Each point is reached from the start by the listed moves, each made 0, 1 or 2 times, or once backwards (-1), plus a little noise. Say if it took an odd or an even number of moves. Then give how often each move was made.

Moves:
(1): [-0.3 -2.4 -4.7 -0.7]
(2): [ 2.7  3.2 -1.7  2.8]
Start: [ 1.0 -4.5  0.7 -0.4]
Points:
[ 6.3  1.9 -2.9  5.0] -> even (0, 2)
[ 4.0 -1.6 -1.1  2.3] -> odd (0, 1)
[ 3.1 -4.0 -5.2  2.1] -> even (1, 1)

Moves:
(1): [ 0.5 -1.1 -0.7 -1.7 -1.6 -0.8  0.7 -2.3 -1.9 -0.7  1.4  0.0 -1.3  0.8]
(2): [ 1.4  1.3  2.2  1.8  0.1 -1.4  0.4  0.5 -0.4  1.3  1.4 -1.0  1.6  1.2]
(3): [ 0.6 -0.2  1.5 -0.6 -1.1 -0.5 -1.2  0.1  0.8 -1.4 -1.1 -0.4  1.5 -1.4]
(4): [ 0.5 -1.5  1.1 -1.0  1.2 -2.6 -0.3  0.0 -0.8 -1.0  0.7  0.8  0.7 -0.7]
(5): [ 0.5  1.3  1.5  1.5  0.5  0.1 -3.4 -1.9 -0.2 -1.9  0.6 -0.4  1.0  0.6]
(6): [ 0.8  1.2  3.2 -1.2  0.4 -0.6  0.0  3.0 -2.3 -0.2 -0.8 -0.9  0.9  0.9]
(7): [ 0.2 -2.3  0.7 -3.8  0.5 -1.5  1.1 -0.8 -2.4 -0.3  0.9 -2.1  2.2  0.7]
(8): [ 0.3 -0.1  0.7 -1.4  0.4 -1.2  0.4  0.1 -0.6 -1.4  0.4  0.7  0.7  0.6]
(9): [ 1.1 -2.8 -0.4  2.1  0.8 -5.7  1.5 -0.7  0.6  1.3 -2.1  1.6  1.4  1.1]
(10): [ 0.7 -2.3 -1.3 -0.7 -0.1 -1.0 -1.5 -4.3  2.3 -0.2  0.4 -0.7 -0.7  1.4]
(11): [ 0.3 -1.6  1.2  2.4  0.0  0.3 -0.5  0.0  2.0  0.1 -0.4 -1.1  1.0  0.6]
Start: [ 0.0 -0.1 -2.6  0.0 -2.2  1.2 -0.8 -1.0 -1.1  1.2  0.5  0.5  0.9  0.7]
Points:
[  6.0 -12.8   2.3  -3.4   0.6 -18.7  -6.7 -10.2   1.9  -6.5  -5.0   3.6
   7.6   2.3] -> even (0, -1, 2, 2, 1, 1, 0, 1, 2, 2, 0)
[  5.1  -4.7   3.3  -1.9  -3.2  -7.0  -3.2 -13.2  -7.1  -3.1   9.7  -5.7
   8.3   7.8] -> odd (2, 2, 0, 0, 2, -1, 2, 1, 0, 0, 1)
[-1.5  5.2 -2.6 -7.2 -8.5  8.1  1.6  3.5 -5.5 -0.5  0.6 -0.6 -1.1 -4.2] -> even (1, 0, 2, -1, -1, 0, 0, 0, -1, -1, -1)
